Each wall is flat, endless, passes through zero and stands at right angles to its row. A trip goes straight from one point to another. Which walls does it cross, in order?

Walls:
(1): [-51 -13]
(2): [12 40]
(3): [27 -5]
(4): [20 -22]
Trips:
[-24 12] to [-37 -18] -> 2
[-54 -6] to [-1 -39] -> 4, 3
[12 5] to [19 49] -> 4
[35 30] to [-60 -14] -> 4, 3, 1, 2
[8 32] to [26 37] -> none

Walls:
(1): [-8 6 8 24 2 12 -3 8 -1]
(2): [14 -15 -1 6 -24 5 -2 -11 -41]
(3): [16 -10 16 -35 -5 30 25 32 15]
(4): [1 -3 18 44 -23 25 22 -51 23]
Trips:
[-18 -2 12 -55 -31 -4 5 -48 -37] to [34 -25 -18 -22 -13 -10 -5 -24 17] -> 3
[-35 22 2 21 -31 1 -5 41 -12] to [6 12 -3 -3 21 19 -8 27 18] -> 2, 3
[30 -60 19 32 25 -8 19 10 -5] to [25 -12 -16 -6 -12 56 -15 -24 -7] -> 1
[17 -15 -26 25 6 8 22 33 -2] to [-57 -22 14 11 -2 -17 -30 -26 -32] -> 3, 4

Walls:
(1): [-3 10 11 -1 23 -21 50 28 -4 -12 5 -33 30 3 -1 -34 -24 1 12 21 -23 -47 -9 0]
(2): [7 -25 17 23 -25 -12 -17 7 6 -15 32 -8 7 17 18 -11 5 -15 7 -7 17 7 8 14]
(3): [-42 -11 12 5 -55 -5 4 4 15 -3 13 -16 5 3 13 0 -16 -40 -1 -27 6 2 -12 21]
(4): [45 -8 2 -30 11 -8 22 -16 9 -12 -1 13 23 38 15 14 -4 -24 -11 -12 19 -13 20 -3]
(5): [23 -24 -33 -4 24 -4 -8 32 23 -11 30 10 -6 -5 25 6 -11 -20 8 -17 -35 -1 -18 4]
Trips:
[23 -19 17 6 0 -1 10 -17 5 -10 1 17 -14 15 1 -21 16 -9 0 -22 -21 -35 -10 -1] to [-22 -41 18 -16 8 34 22 27 17 26 -27 4 5 21 2 -2 3 -20 -40 -26 -4 11 -18 -21] -> 3, 2, 1
[-12 18 -16 -31 9 -4 2 46 -3 -12 5 -3 -8 -38 -11 23 27 -26 8 -14 -8 -8 -13 -16] to [22 1 33 -7 -26 0 -6 29 -24 7 0 4 -20 14 5 -40 -3 -17 3 19 -5 -13 19 14] -> 2, 5, 4
[-16 11 -4 9 15 9 6 19 -12 -8 9 23 55 1 27 -18 2 21 15 -10 -15 -7 -3 8] to [8 2 7 -4 -24 2 -21 6 -11 -24 3 -13 -7 -23 -14 -8 15 -14 11 11 2 6 17 5] -> 3, 5, 1

Walls:
(1): [-9 -10 -7 -33 -17 -3 3 24 9 16 -21 8 -9 -5 32 14 7 22 54 -4 -7 27 -25 -9 30 -14 -18 -17 -23 5 19 19 10 -20 6 4 0 13 15 6 -22 -11 26 -2 -21 25 14 -15]
(2): [2 -25 7 -35 8 22 19 -9 -17 17 35 -12 4 14 -11 -8 5 15 -14 41 7 11 -22 -14 -25 -10 -26 -15 -1 -20 -1 -44 4 -3 -3 -4 34 -2 -13 8 -9 11 -20 33 14 -19 16 6]
(3): [-28 8 48 23 -30 -19 -21 -25 -11 -3 13 13 -29 36 23 3 21 11 -32 2 20 14 -9 4 7 -7 4 -16 -12 -15 -6 15 -16 5 31 9 0 -4 19 15 -1 -6 -17 6 6 33 13 -12]
(4): [5 -24 -15 6 -36 -19 -2 5 43 1 14 -25 -10 1 -1 1 11 -10 8 3 -26 3 20 30 35 -3 25 19 -6 0 5 -3 21 -16 -3 11 -27 6 9 14 12 6 5 -26 -38 2 -37 20]
(5): [13 15 17 28 11 6 14 -1 10 9 2 -5 -4 10 -11 -22 11 -39 -26 15 -25 -7 -8 4 -26 -1 -19 1 6 26 16 -2 -10 -13 12 4 -2 6 -33 32 -2 -13 22 5 21 -5 -8 -25]
(6): [29 -28 16 -24 -11 -18 4 -28 0 39 -39 37 -27 -12 7 24 4 -7 25 22 -21 -10 -13 -9 -11 1 -15 0 -1 12 3 -13 -5 2 -6 2 16 -2 12 6 10 -1 -16 27 6 -4 -10 -17]
(7): [17 8 -2 27 45 24 -17 14 -6 0 4 10 -4 14 -12 18 12 -36 24 -1 -14 30 -3 8 -11 -2 11 -20 27 24 31 1 -10 -7 34 1 18 17 -34 31 -15 -13 24 -14 3 -22 19 -10]
(8): [-18 12 26 12 -11 -20 2 6 -20 18 11 16 7 14 12 -6 11 21 22 -13 14 -4 -11 3 20 2 7 36 6 -12 -1 19 25 -35 -26 -1 -15 -18 13 3 3 -16 10 -14 1 -9 16 -13]
Trips:
[13 25 9 -3 -10 15 -32 -7 -26 24 8 -28 -29 9 -5 -2 36 -11 -12 -45 32 24 -1 12 -5 1 -39 24 -15 -24 14 21 -9 -11 8 -3 -12 18 -25 -39 -34 -3 16 35 -4 2 -3 3] to [-13 2 -23 -11 29 5 -36 -27 11 5 2 -8 21 12 0 -6 6 26 -14 -20 -10 7 24 18 -9 -39 21 -24 -29 7 10 3 -1 -33 -25 -20 -6 -7 -14 -9 -2 -21 21 -10 -21 -9 8 4] -> 2, 5, 4, 3
[23 20 -21 -5 -27 4 -22 10 -9 -6 -12 -8 -33 8 -13 -14 -5 -24 -2 5 22 13 19 28 -1 8 -15 19 6 -20 -28 40 4 -7 -14 30 19 6 -17 -10 -15 -1 11 3 -12 18 47 1] to [10 15 1 8 -9 -2 -14 -28 14 -11 -26 0 -11 4 -20 13 -31 -10 19 6 -18 -29 13 10 11 26 13 -29 3 -16 -20 4 -1 11 -9 -38 0 6 -16 12 4 -35 6 -33 3 6 -36 16] -> 4, 1, 8, 3, 6, 5
[15 -21 2 21 3 -11 2 15 32 -2 13 -1 32 -15 -21 -41 7 0 -30 34 13 12 10 -6 25 -27 4 14 0 -15 10 -23 -17 -8 -2 23 14 -14 14 -28 20 12 7 16 5 21 10 12] to [-1 14 -2 22 -9 -30 -22 29 -2 -32 -2 -30 -6 3 8 -17 1 -12 -1 -32 -23 24 1 -23 -39 8 -31 -12 34 11 37 7 -2 18 -15 -6 26 -7 1 9 -11 14 -2 -22 -25 -10 -26 -4] -> 7, 2
[22 14 14 -10 -25 -18 11 -9 -21 18 -21 9 -17 21 -10 6 18 12 15 2 11 33 -4 7 -13 -12 5 -13 1 10 3 -15 -56 -8 -6 -5 -31 10 1 11 18 -15 13 -25 -16 -59 2 -14] to [-45 4 13 16 3 -27 12 18 -6 -18 -11 38 -3 14 7 8 28 -10 -5 -16 -20 8 33 -2 -47 -8 25 28 -18 10 -23 -11 21 -10 0 -4 1 12 -8 -11 10 -8 -6 14 14 16 -2 25] -> 1, 4, 7, 6
